Each wall is flat, endless, passes through zero and stands at right angles to its row. A trip goes straight from one point to another. Which walls does it cross, in order?
(in the rows, 128 means zero)

Walls:
(1): [139  91]
(2): [148 109]
(3): [171 166]
(4): [106 160]
Trips:
[112  97] to [138 111] -> none
[165  70] to [145 125] -> 3
[156 144] to [135  94] -> 1, 3
[168 142] to [ 84 127] -> 4, 2, 3
[ 78 208] to [120  90] -> 3, 1, 4, 2
[ 88 155] to [132 160] -> 3
[150 122] to [146  99] -> 3

Walls:
(1): [147 115  83 158 119 106 124 132 162]
(2): [ 79 134 176 128 102  76  90 127 146]
(3): [116 149 127 126 110 149  94  93 129]
(4): [107 128 148 138 115 155 137  92 153]
(5): [140 171 135 172 121 116 116 160  91]
(6): [143 104  82 103 141  71 146 180 175]
Trips:
[132 113 119 115 113 107 190 134 112] to [138 140  96 110 157 157 125 181 117] -> 5, 1
[114 142 166 101 171  72 202  68 134] to [129 119 124  90  74 125 137 111 177] -> 3, 1
[156 130 183 155 168 130 127 127 150] to [158 129  68 165 157  90 101  91 107] -> 1, 2, 4, 6, 3
[118 107 148 105 173 129 104 150 169] to [136 157 153 163 118 130 138 149 126] -> 5, 4, 6
[163 126 153  64  99 133 109 108 176] to [122 151 155  65 165 171 112 133 143] -> 6, 2
[160 117 163 166 168 149 101 137 109] to [ 84 153 137 148 158  95 129 118 132] -> 2, 4, 3
[133 162  96 145 135 142 154 154 104] to [157 130 137 168  71  87 166 154 153] -> 2
[158 100 188  85 113 176  58 134 139] to [115 116 119 129  99 163 109 123  96] -> 2, 5
[145 120 129 130  43 150 100 116 163] to [ 47 130 111 173  95 141 145 126 162] -> none

Walls:
(1): [ 77 125 194 101 111 183 156 161 156 119 162 152 119 116  98 113  53 100
  90 167]
(2): [130 135 145 194 101 106 122 131 133 185  98 194  91 133 148 107 173 157
 155 129]
(3): [152 118 145 201 105 159 123 148 171 124  81 130 128 145 150 145 107 153
 118  97]
(4): [163 106 165 121 129 143  96 129 105 145 117 144 107 114 118 161 143 122
  99 104]
(5): [140 127 135 142  89 154 147 192 160 144 182 174 156 151 132 127 124 126
  92 116]
(6): [132 121 155 115 131 115 119 144 105 123 158 120 107  97 118 139 132 148
 151 130]
(7): [178  60 144 200  86 144 127 169  63 113  93 108 144 126 143 117 107 127
 114 103]
(8): [159 143 144 158 115  97 100 135 112  84  91  69 142 143 160  97 124 134
 138 142]
Trips:
[136 169 129 116  87 189 112 134 127 145 157 178 135 177 104 185 117 143
 141 157] to [118 152 148 127 102 117  99  82 168 116 102 179 115 148  81 118 159 154
 177 144] -> 4, 5, 1
[172 161 174 122  74 131  94 133 138 167 173 114 138  93 114 128 113  80
 117 138] to [127 132 143 114 155 156 123  54 162 147 114 132 105 191  99 112 141 130
 141 133] -> 7, 8, 2, 6, 5, 1, 4
[161 122 138  99 146 108 146 131  76 160 145  93 105 124 162 134 151 134
 172 116] to [ 79 123 107  92 128  83 128 129 107 110  94 207 148 163 130 141 152 135
 102 165] -> 7, 8, 4, 6, 5
[103 103 130 132 207 132 112 120 137 137 160 130 110 121 185 102  81 139
 110 145] to [187 112  97 125 112 111 143 112 114 144 152  89 143 154 104  75 131 103
 181 118] -> 8, 1, 7, 6

Walls:
(1): [145 158 165 112 114  72  97  72  87 156 108 151 140 153  88 119  95  81
 137 137 148 186 155 152 123 174 127 109 121 147 114 152 100  73 117 164
 156  66 102 183 143 198 156 123 143 123 111 142]
(2): [159  93  42  81 176 147 162 102 149 127 174 123 120 153 151 154 159  97
 161 146 137  94  99 153 170 118 128 162 160 116 166 136 137  83 206 196
  66 152 157 151  72  90 190 169 115 102 155 111]
(3): [107 147 102 111 173 145 157  89 176 132 122  89  83 141 153 133 136 168
 116  82 128 126 144  84 154 149 153 117 125 128 154 127 144 199 138 133
 124 100  97 136 132 113 128 105 134 134  93 150]
(4): [129 164  98 115 148 127 124 121 124  71 128 176 125 106 132 136 125 105
 124  97 144 109 104  88 136 129 120 195 139  84 170 105 133 111 146 174
  86 160  67 116  58 113 151 113  93  71 160  81]
(5): [142  90 184 102 136 126 122 175 111 107 132 144 146 110 123 148  90 155
 157  90 185 182 160 122 132  96 129 159 136 114 169 162 141 102 118 116
 110 168 126 105  85 148 120 184 124  97 136  93]
(6): [100 169 101 121  94  84 136 181 114 110  41 111  99 110 108 145 143 155
 166  61 159 124  75 124 191 117 125 139 112 116 106 134  83 125 138 101
 113 119 118 132 229 149 108 105  93 140 174 140]
(7): [149 108 123 110 144 128 198  89 110 108  98 166 138 130  73 111 143 164
 161 126 107 123 146 188 118 110 112 117 112 104 141 139 147 184 152 113
  88 106 151 117 119  88 182 162 126 101 153 133]
(8): [123 132 106  98 106 137 102 146 115 105  95 121 182 190 181 153  97 166
 114 132  84  64  83 164 146 148 152 148 103 122 119  97 144 130 100 113
 121 179  59 135 119 117 100 116 141 160  83 103]
(9): [165 138 131  92 125 136 108 101 136 133 120 114 126 119 158 137  80 103
 153 149  83 197 117 139 152 141 139 162 119 142 125 146 104  93  70 137
 141 122 114  71 152 149 122 173 121 110 118 141]
(10): [ 99 113 131 105 103 112 160  75 154  88 128 140 155 114 176 198 105  88
 136  93 109 136  86 143 128 159 140 118  99 148 129  99 132 191 146  84
 114 131 133 118 115 140 130 166 140 175 142 103]
(11): [123 150  74  83  89 166 145 179 132 116  91 151 162 122 139 141  75 149
 105 171  41 189 175 128 148 112 100 137 135 109 109  75 130 106 111 171
 150 166 131 146 113 149 173 188  98 127 124 158]
Trips:
[114 119 133 137  87 120  96 167 133 152 177 127  80  91 168 115 113 163
 116  91  96 152 153 146 102 139 135  80 131 130 108 134 199 139  95 120
  80 158  82 144 108 169 111 117 144 101 126  95] to [127 137 182 117 132  68 181 109  98  75 106  99 157 155 139 143 116  98
 123 119 115 161  84  93 112 111 167  98 120 168 171 141 157  86 136 113
  94 164 125 160 121 123  81 151 105 190  96 116] -> 10, 11, 1, 9, 3, 6
[125  91 129 121 154 144 145 138  98 204 114 164  79 158 155  90 135 161
 140 113 148 119 120 128  82 133 142 160 136 168  85  90 122 148 117 190
 127 146 159 181 159 205 130  94 116 105  99 125] to [162 179 173 129 131 111 106  77 167 150 119 126 138 104 114 138 176 152
 174 135 139 151 130 146 140 108 158 119  61  99 101 126 144 157  76 102
  72 163 142 118 121 177 142  81 138 162 134 145] -> 7, 9, 10
[ 55 146 183 136 139 133 151 161  91 153  82 134 122 109 113 129 106  80
  97 119 137 120  80 141 149 116 115 159 185 136  70 184 120 119 100 147
 112 106  78 109 163 162 139 137 123 158 141 175] to [147 110 145 131 132 111 117 145 153 134  96 163 143 125 108 193 154 142
 159 136 133 130 140 109 156  99 135 146 181 127 127 105  86 126 117 109
 203 157 110 131  85 116 184 139  86  86 130 107] -> 11, 5, 4, 2, 7, 1
